Rows are points. A path goes straight from each point to the next, and from the last back to the first. The post is the endless flat space through its rows: a point in 2 columns, a line in 3, a plane in 4, and so on, so that a path can go around it. How many times does the path go around the post? Going back the other way cancels.
In the rows, 128 means zero.

Post, one row:
[[131 147]]
Path, 19 rows:
[[148 153]
 [167 139]
 [159 186]
 [123 183]
 [ 84 135]
 [116  96]
 [146 131]
 [148 171]
 [116 167]
 [107 142]
 [110 105]
 [157 129]
 [165 173]
 [125 163]
 [104 139]
 [111 110]
 [162 137]
 [174 179]
 [150 176]]
Times around: 3

Post, 5 rows:
[[124 151 164 129 136 113]
 [ 98 154 125 197 115 119]
 [129 196 140  64 108  88]
 [123 119 145 159 117 145]
 [106  78 135 143 163 150]]
Path, 16 rows:
[[111 142 146  85 163 133]
 [168 168 135 103 135 129]
 [ 98 142 114 133 159  95]
 [101  99 122 110 158  78]
 [ 84 130 131 208 123 125]
 [ 87 109 152 164 151 156]
 [128 134 132 169 103 161]
 [144 142 140 111 120 130]
 [165 104 153 114 157 105]
 [107 105 105 184  62 134]
 [118 146 211 146 132 111]
 [112 165 124  51 120 115]
 [ 95 182 127 211 142 115]
 [134 153 150 102 133 126]
 [113 153 141  92 119 132]
 [ 81 127 138 124 173 112]]
Times around: 2

Post (10 x 11):
[[110  84 108 122 119 103 116 120 115  98  96]
 [109 130 137 136 142  90 133 137 119 127 125]
 [110 135 128 135 113 187 161 143 105 138 136]
 [138 140 116 106 170 123 147  72 152 181 158]
 [139 165 110 111  73  71  78 130 103 151 125]
 [117  89  96 180 114 139 157 162 124 118 131]
 [126 138 122 108 108  57 102 103 103  57 161]
 [120  60 107  96 148 140 124 166 122 138 137]
 [164 144 115 143 148 144  79 142 144 172  93]
 [168 160  64 107 126 134 141 126 175 172 102]]
Path:
[[146 110  53 110 134 177 159  99 188 175  97]
 [147 135 132 155  88 134 102  94 152 120  41]
 [153 191 165 109 112  81 101  96 138  51  56]
 [122 121 137 129 152  86  98 115 142 131 106]
 [130 122 131 145 100  74 184  99 140  82 188]
 [137 127 101  99  95  70 185 134 106 126 166]
 [139  84 130 167 127 127 148 150 120 102 136]
 [136 146 141 141 141  88 139  78 147 100 187]
 [ 92 143 146 140 126  91  90 154 129 167 146]
 [117 160 136 147 169 129  93 150 112 121 109]
 [ 72 135 127 139 152  94 131 148 145 171 118]
 [139  98 118 122 110 142 127 109 146  94 176]
 [167  89  83 117 130 149 190 124 180 133  87]
 [172  94 114 119 186 122 128 151 141 112  85]
 [136 136 114 171 108 138 155  91 135 142 106]
 [127 152 108 150 127  60 131 127 198 191  93]
 [131 128  83 188 123 112 134 164 166 143 186]
 [112 153  95  84 125  87 118 136 116 146 142]
 [112 139 117 142 117  94  97 109 113 135 135]]
Times around: 0

Post (17 x 18):
[[166 150 110 100 201 125 150 104 133 132 108 129  85 103 144 128 125 135]
 [119 139 169 135 106 155 134  63 129  91 124 115 158 195 152  64 140 141]
 [ 87 107 138 114 142 169 153 130 114 112 192 110 159 134 161 118 172 110]
 [ 93 141 149 134 137 177 145 139 113  48 164 142 105 150 137  85 163 155]
 [117 159  93  84 171 107 123 128 168 134  91 173 116 112 117 117 106 115]
 [141 140 139  91 149 116 119 153 109 104  91 118 119  85 127 160  97 132]
 [ 96 110 117 129 101 134 168  96 129  97 159 133 113 131 153 165 170 145]
 [141 134 120  82 142 127 177 148 138 121  79 168 103 104 183 130  94 118]
 [124 124  68 133 164 135 172 149 113 131  71  95 109 115 129 111  87 149]
 [ 97 141  90 106 182  99 164 114  91  82 116 125 100 108 160 116  90 105]
 [126  88 122  59 170  84 143 151 135 101  86 127  99 112 141 118 137 142]
 [119 117 148 174 142 111 178 147 110  90 145 140 124 143 127 120 171 103]
 [104 136 137 101 174 107 141 150 106 162  97 149  75 133 151 136  92 149]
 [149 173  88  59 151  96 123 161 114 131  78 116  72 125 143 135 133 112]
 [112 127 143 155  95 107 133 137 124  97 197 134 130 119 182  88 162 138]
 [141 145 134 123 136 146 148 109 151  71 178 116 154 225 140 103 105 157]
 [151 118 107  63 139 103 164 140 108 142 118 134  72  96 104 112  95 116]]
Path, 20 rows:
[[147 208  82 117 151  79 158 126 138 139 170 116  85 157 126  82  70 134]
 [119 120 120 147 144 150 196 110 129 100  97  74 105 161 119 116  73 144]
 [133 157 107 186 127 120 150 184 111  94 147 123  96 140 131 100 104 129]
 [109 131  62 125 135 132 188 136 105  65 111 121  92 142 168 123  86 137]
 [118 104 101  61 165  91 121 162 120 103 190 139  80 122 126 125 115 146]
 [ 87 148 100  78 139 109 122 118  89  62 110 153 117 167 148  89 123 144]
 [121 146  83 111 195 108 196 118  93 142 173  86 101 113 143 124 135 143]
 [125 121 108  73 187  39 165 114 157  88 134 150 105 150 130 120 133 101]
 [ 96 160 112  64 166 116 104 131 150 127 123 143  81 119 109 121 196 103]
 [153 142 107  72  83  99 127 148 108 108 130 138  56 116 144 129 108 102]
 [144 151 131  77 155 121 101 153 132 133 142 164  83 141 122 122 142 131]
 [165 160  99 111 141 132 143  82 103 132 178 132 158 111 135 131 136 106]
 [119 144 120 107 140 144 158  78 142 131 118 132 108 138 126 114 121 187]
 [105 148 130 116 166 122 153 168  99 129  86  99  99 126 142 101 119 136]
 [106 156 155  89 125 125 166 131 125 125  87 158  35  93 179  70 149  94]
 [105  83 138 144 103 122 143 140 125 117  90 111 113 174 126  82 147 165]
 [130 133 148 158 114 127  84 178  84 105 108 113 134 131 132 135  85 143]
 [119 153  79 102 158 118 106 111 102 166  48 118  95 184 141  80 129 128]
 [ 88  92  85 173 163 167 216 137  98 103  19 140 159 155 141 132 127 157]
 [130 124 138 105 180 124 166 162 126 148 114 152 151 102 113  82 144 136]]
Times around: 3

Post:
[[150 147  91 124 113  78 147 115 133 169 159 126 146  98  99 121 109 130]
 [ 84 115 132 132 123 100  82 136 122 106 110 141  97 104 125 108  92 127]
 [137  98 147 152 133 137 108 135  75 157 123 116 142 180 110 142 153  95]
 [135 145 137 156 151 158 121  90 103 146 129 120 119 168 144 172 147  99]
 [106 171 137 144 145  80  97 162 129  94 127 113 141 124 112 121 109 158]
 [182  89 135 123 152 185 147  90 113 135 116 124 156 132  79 149 154 170]
 [ 74 117 181 162 134 140 151 116  97 134 128 108 145 177 125 135 148  94]
 [134  91 154 149 148 140 159 126 105 136 106 110 162 149 172 168 158  91]
 [ 96 129 191 154 156  99 118 173 126 137 128 123  84 141 138 121  82 126]
 [183 117 145 100  92 173 134 113 109 123 131 129 158 166 128 166 154 168]
 [133 139 126 156 114  90 101 110 139 113 132 156 146 134 127  95  73 149]
 [ 84 143 153 182 140 143 114 176  94 110 141 156 113 122 136 115  87 127]
 [138 154 117 154 115  85 131 138 124  89 116 152  92 118 103  77  92 150]
 [106 151  88 105 152 100 130 145 135 107 133 162 132 143 115  97  56 146]
 [126 126  94 134 129  80 127 105 116 151 123 122 136 156 136 116 140 176]
 [151 101 126 149 124 166 141 136 111 165  96  78 153 173 129 152 143 118]
 [117 131 103 168 134  71 114 140  98  85 145 122 122 106 110  88  52 163]]
Path (24 x 18):
[[ 95 140 139  96 144 113  77 123 112  74 142 171 118 153 118 107 128 150]
 [135 120 130 182 170 156  89  92  91 160 132 117 137 141 122 108 126 126]
 [112 139 172 162  65 113 133 115 128 138 100 162 118 148 126 105 102 135]
 [120 166  84 197 161  77 135 111  98 157 170 165 107 137 117 110  63 110]
 [ 77  84 149 124 136 134  89 142 128 131 121 127  86 154 120 113  72 154]
 [168 120 114 108 171 104 155 125 134 117 110  99 114  94 121 128 119 136]
 [ 97 125 118 125 136  44 135 103  96 124 129 134  80  95 157 121 135 130]
 [143 160 109 189 150  88 157  88  85  55 140 158 145 135 163 134 104 172]
 [ 77 130  91 118 109  68 163 126 150 125 126 109 128 154 134 100 102 182]
 [116 155 131 169 224 126 156 110 133  85 157 130 144  91  80 140 146  90]
 [113 138 168 159 132 188 125 159 101 155 130  94 125 172 125 116 116 117]
 [ 91 141 143 143 126  63 166 104  93 153 163 110 180 158 103 122 128 150]
 [135  96  93 185 108 108 158 143  56 132 114  77 124 163  93 119 106 206]
 [ 97  19 198 140 121 162 175 127 106 143 105 144 145 175 123 118 124  55]
 [137  92 133 152 165 152 122 123  82 154 148 173 174 159  78  95 158 118]
 [139 110 117 116 143  91 152 158  86  92 111 124 136 131 144  78  70 172]
 [114 121 144 131 145  51 160 172 127 149 108  93 166 189 118 102 101 175]
 [129 127 120  76 145  90 119 212 144 111 117 101 193 180 163 198  94 187]
 [116 177 135 160 187 114 111 127 133 148 154 113 149 169 138 164 116 118]
 [122 151 116 170 238 163 161  87  79 156 192 126 169 125 154 152 111 107]
 [ 93 123 123 195 132 105  94 117  68 135 127 118 175 134 145 111 104 136]
 [100 111 131 217  99 115 118 152  85 151  85 126 114 194 132  98  94 148]
 [177 165 107 129 117 101  94 103 115 109 125 118 121 199  62 124 118 113]
 [147 169 121 161 155 106 119 140 129 107 127  95  79 194 139 114  87 142]]
Times around: 5

Post:
[[115 115 107 129 128 153 130 153 111 106 130 142 153 120  91 108 151 120]
 [160 103  92 122 121  99 117 158 121 156 110 147 144 102 148 119  95 171]
 [139 133 153 106 103  85 154 132 156 180 160 147 167 158 129 161 115 151]
 [158 125  96  99 112 129 154 142 186 153 133 123  93 136 116 127 104  99]
 [171 127 141 157 157 198  90 118 110 125 115 122  97 130 156 120 122 119]
 [136 157 120 124 136 135 128  82 163 130 143 164 116 138 136 130 127  58]
 [ 96 135 139  92 162 167 175 169 100 127 118 157 116 108 160 117 118 154]
 [163  95  99 112 104 119 152 143 127 139 158 124 107 109 141  79 113 130]
 [ 82 127 130 139 112 180 111 132  68 140 144 144  99  87 173 113 119 173]
 [147 136 137 112 130 115  81 107 123 117 139 112 159 112 122 140 108  97]
 [123 129  88 154 126 132 110 143 121 120 165 143 173 181 158 187  79 158]
 [ 83 116 145 153 135 159 128 141  91 145  75 103 116 134 120  78 146  62]
 [116 106  97 168 124 127 138 158  95 131 111 117 127 103 158 156 120 122]
 [149 157 124 132  92 103 127 132 109 131 116 143 157  83 151 139  67 164]
 [116 123 113  99 114 135 146 104 132 148  88 106 164 137 124 131 136  99]
 [151  93 101  82  94  98 140 113 108 143 115 102 105 171 116 138 125 147]
 [147 138 103 160 165 152 136 125 150 100 141 103 120 142 133 128 123 143]]
Path (24 x 18):
[[133 130 130 171 129 109 142 136 122 125 118 100 231 113 160  97 116 154]
 [147 134 142  98 157 128 153 183 111 112  97 165 135  99 131 133 149  95]
 [131 179  92 155 107 118 164 103 103 115  98  77 124  66 137 156  98 127]
 [205 167  79  91 157 186 129  48 162 138 121 120 139 205 170 138  61 131]
 [135  93 114 185  91 108  95 136 133 195 175 143 155 223 176 170 140 101]
 [126 113  96 158 104 147 130 155 178 170 159 131 147 117 143 135 119 159]
 [ 96 128  98 153 126 125 168 139 137 114 142 161 160 142  83 161 156 172]
 [ 85  98 146 104  91  86 128 169 127 160 164 198 151 130 100 144 118 130]
 [164 142 140 120 219 128 147  61 146  73 135  62 171  94  88  89 146 116]
 [156  87  90 159  89 102 128 115  91 200 142 131 169 115 162 123 134 131]
 [ 84  82 120  94 122  75 121 138  94 160 169 132 188 123  66 116 164 114]
 [ 91 111 166 176  88  86 152 142 118 149 163 151 185 142  78 142 156 150]
 [113 113  95 116  80 142 119 135 129 139 144 117 119 128 144 118  89 124]
 [177 139 157 137 120 127 111 150 115 134 105 169 156 128 118 133 149 109]
 [179 131  38 152 167 135 142 123 162  87 143  83 149 175 104  99 126 131]
 [184 180 185 138 107 146  73  78 150 128 157 131 118 120 137 145 125  69]
 [ 99  69 116 129 104 185 164 172 109 188 138 121  84 188 186 115 106 153]
 [113 129 113 145  94 189 122 106 155 171 108 134 129  99 148  86  81 114]
 [178 152  86 124 121 174 104  81 165 119  86 147 114 136 155  94  91 119]
 [113 110 125 119  81 115 129  97 114 172 154 120 111 139 177 170 150  47]
 [157 127  92  80  98 187 149 196 150 159  56 127  55 124 178 123  74 138]
 [140  62  91  86 111  67 157 205 105 156 138 105 127 148 122 129 141 132]
 [142 179  98 172 129 115 143 107 122  68 122  93 114 134  75 135 126 125]
 [105 118 101 136 151 120 180 162 105 133 104 151  96  87 148 112 161 128]]
Times around: 0

Post (17 x 18):
[[141 107 105 144 120 118 117  77 144 114 132 132 167 114  84 150 142 107]
 [112 132 119 148  64 112  93 132 155 126  97 137 128 112 167  79  99 109]
 [110 105  91 119 140 145 149  57 111 137  97 122 127 149 104 118 113 123]
 [ 98  86  92 149 135 146 136 108 116  95 109 147 128 117  50 108 152 110]
 [169 101 154 129 160 124 150 137 148 103 118 113 128 134 168 140 146 117]
 [122 117 109 111 147 146 147 115 106 106  93 114 179 147  93 153 120 122]
 [131 158 119 150 114 111  97  98  91 120 111 172 117 144 174 146 127 105]
 [148 148 139 184  96 125 151 136 145 113 148 101 161 168 141 103 162 100]
 [ 93 160 128 122 140 154  71 107 103 168 118 132 115 129 157 128 117 118]
 [ 95 196 102 147 131 131 100  95 169 121  90 164 153 140 157 122 105 112]
 [ 97  92  95 155 165  97 149 127 119 129 141 132 132 119  81 122 129  82]
 [173 110  76 157 121 123 150 153 169 100 150 147 167 139 151 126 131 132]
 [145  91 146 142 114 108 188 145 157 123 124  91 158 162 176 166 187 131]
 [101 147 154 183 113 154 129 122  98 166  92 139 138  91 128  97 150  97]
 [128 125  89 149 138 116 142 128 119 111  95  75 126 124  80 134 119 128]
 [ 97  97 130 136 127 158 170  94  87 112 128 115 127 108  51 138 114 129]
 [130 123  85 128 141 137 174 139 137 126  95 133 122 109  57 130 144  69]]
Path, 31 rows:
[[157 124 101  92  79  77 121 111 166 130  72 111  76 138 149 148 152 113]
 [105 136 119 150  89 131 128 114 162 114  98  78 193  87  83  95 171 132]
 [ 88 110  98 164 129 138  96  91 153 118 139 175 166  87 118 112 166  90]
 [128 108 118 125 119 121 182 115 138 107  75  60 131 173 127 125 104 110]
 [159 128 102  96 133 143 154  91 130 145  38 120 139 138 107 197 106 117]
 [132 110 135 182  92  88 147 106 116 117 113  89 127 146  80 104 129 111]
 [109 163 122 100 140 138 110  98 124 107 110 149 158 155 101 136 132 100]
 [ 84  76 119 140 127 139 121 129  76 135 142 112  95  90 106 115 147 126]
 [123  87  78 184  81  76 130 103 117  91 133 141 137 153 125 121 163  97]
 [175 119 111 149 163 145  84  92 105 120 117 142  83 134 140 125 108 108]
 [147 141 138 176 162 122 127 121 155 142 114 108 135 156 109 127 155 108]
 [ 75 104  90  26 140 151 162 105 163 152  76 177 142 157 156 153 101 128]
 [174 162 163 156 126 125 127 157 173 105 136  88 232 127 124 160 185  96]
 [182 167 111 141 124 176 123 114 117 103 122  88 160  78 101 112 122 115]
 [ 68 138  94 155 119 156 142 107 104  75 120 169  94 131  71 118 136 154]
 [119  81 102 148  71 101  92 179 110 163 174 129 169 150 157 156 162 150]
 [153 105 138 122 125 137 164 121 138 117 138 108 164 161  74 172 135  82]
 [144 124 110 152  74 169 198 118 141  83  42 155 108  71 107 144 127 133]
 [108  95 102 116 102 147 150  90 164  66 120 110 152 115  97 162 158 124]
 [104 146 157 162 158 129 118 101 133  94 131 127 193 101  81 152 165 116]
 [153 153  73  96 163 179 148 137 180 170 140 184 117 124  88 107 132  97]
 [119 115 174 144 116 127  82 143  76 122  57 166 100  97 107 121 110  81]
 [110 141  73 157 112 105 115 129 207 122  62 151 182 106 140 107  88  95]
 [110  67 142 114 115  87 123  35 149 134 107  94 124 169 154 164 147 100]
 [170 124 192 183 157 149  92  82  73 120 119 137 107  94 121 121 142 104]
 [ 88 117 145 167  61 124 145 113 123 141 135 122 157 139  99  88 119 103]
 [132 147  44 149 130  80 167 112 123 111 115 158 107 185 137 127 138  95]
 [ 83 135 116 149 156 122 110  33 101 141 150 141 159 154 186 146 131 142]
 [ 87 149 122 158 153 131 132  97 130 150 116  88 130 114 115 185 143  98]
 [118 154  25 182  78 122 138  34 152 162 122 173 152 165 120 123 107  96]
 [ 82 119 165 142 147 177 150 110  98 159  91 146  94 139 139 126 143 151]]
Times around: 2

Post, 17 rows:
[[129 106 111 136 101 136 132 161 113 126 183 114 138 131 150 106  86 175]
 [105 124 145 156 153 140 127 165 121 151 121 120 115 115  73 133 154  95]
 [109  95 110 177 142 129 126 159 177 112 140 104 156 102 117 154 155 101]
 [127 127 126 150  86 100 147 163 151 161 179 121 181 127 139 155 147 105]
 [101 102 124 144 155 105 124 143 119 136 105 165  87 129 137 174 161 114]
 [151 113  83 140 119 165 166 123  81 123 154  89 125 164 158 134 130 191]
 [114 120 110 181 109 130 116 161 134 131  87 130 159 128 116 148 119  72]
 [ 93 142 114 138 150 140  90 108 127 135  89 152 126  97 128 166 167  98]
 [143 109  50 118 114 143 145 108  93 117 153 108 102 181 197  83 143 151]
 [ 97 107  99 134 132 125 147 122 134 147  85 146 128 113 124 149 149 120]
 [117 106 154 150  91 117 115 110 122 120 125 119 152  90 121 138 153 100]
 [ 95 136 102 127 113 121 127  93 114 121 110 129  81 113 129 152 125 110]
 [ 92 118 145 158  87 166 167 149 133 134 164 117 181 137 137 143 165 120]
 [154 109  53 111 128 158 108  77  82 100 134 149  80 184 112 112 151 139]
 [150 130 133 142 101 156 154 137 139 119 139 114 144 191 154 107 129 154]
 [151 125 105 161 124 153 176 115 108 135 177 124 151 164 162 109 113 140]
 [106 128  77 140 123 124 131  75  80 134 136 113 110 187 165 111 113 172]]
Path (27 x 18):
[[ 78  99 121 179 139  92 193 152 171 119 112 111 154 121 197 174 172 121]
 [ 87 150 112 144 133 152 147 136 132 135 143 126 169 143 161 145 193  79]
 [140  88  62 168 121  76  91 215 180 113 131 121 216  73 170 120 108 123]
 [135 103  94 145  98 175 168 144 108 135 126 156 145 113 122 164 141 126]
 [139 108 120 113  98 177 140  88 106 113 175 130 116 110  97  89 167 147]
 [108 152 153 135  98 145 169 154 160 127 139 112 181  87 151 160 182 119]
 [ 74 168 154 154  70 114 162 111  84 193 127 122 196 130 149  89 117 119]
 [101 115 143 153 183  76 132 124  71 143 133 131 129  90 165 142  79 144]
 [158  73 111 110 119 174 128 125  85 100 166 119  82 140  60 137 153 118]
 [133 123 120  86  69 116 116 102 119 144 166 122  74 123 141 144 207 126]
 [131 127  63 135  87 167 188  98 140 120  98 113 141 187 143  80  78 181]
 [ 95 151  97 109  90 126 115  81 107 113 156 125 138  81 166  89  89 140]
 [145 139  67  91 141 125  59  91 106  81  78 126  57 137  88 137 130 107]
 [122  96  97 126 123  90  97  72 128 134 157 152  96 127 149 124 156  86]
 [ 81  98 142 147 143 138 128 128 133 148 125 110 134 133 139 107 152 175]
 [116 113  97 169 128 111 151 178 128 149 121 163 156 166 137 161 149 133]
 [102  98  92 147 173 119 146 173 135 105 124 130 121 128 132 153 156 128]
 [112 167  99 166 146 131  89 137 119 169  89 136 179 171 122 152 170  65]
 [183 109  68 153 141 151 109 109  95  80 114 132 105 105 133 107 116  79]
 [132 148 110 169 180 191 169 127 125 136 114 130 119 117  65 152 183  98]
 [137 106  34 129  71 132 105  96 134  56  68 102 151 159 126  89 101  83]
 [ 49 122  84 149 135 143 142  81 141 126 129  98 182 100 154 153 123 106]
 [ 74 129  55 132 182 153 139 107  92 184  77 138  77 143 115 123  74 168]
 [100 137 172 146 144 167 168 112 102 139 117  61 153 122 118 128 165 152]
 [139 143  80 126 159 144 138  42 129  85 141 138 144 129 141 108 134 111]
 [129 135 125 198 134  77 160 110 145 166 170 152 146 122 157 149 116 117]
 [115 106 115 143  88 160 143 141 137 122  96 135 122 140 122 103 115 136]]
Times around: 2
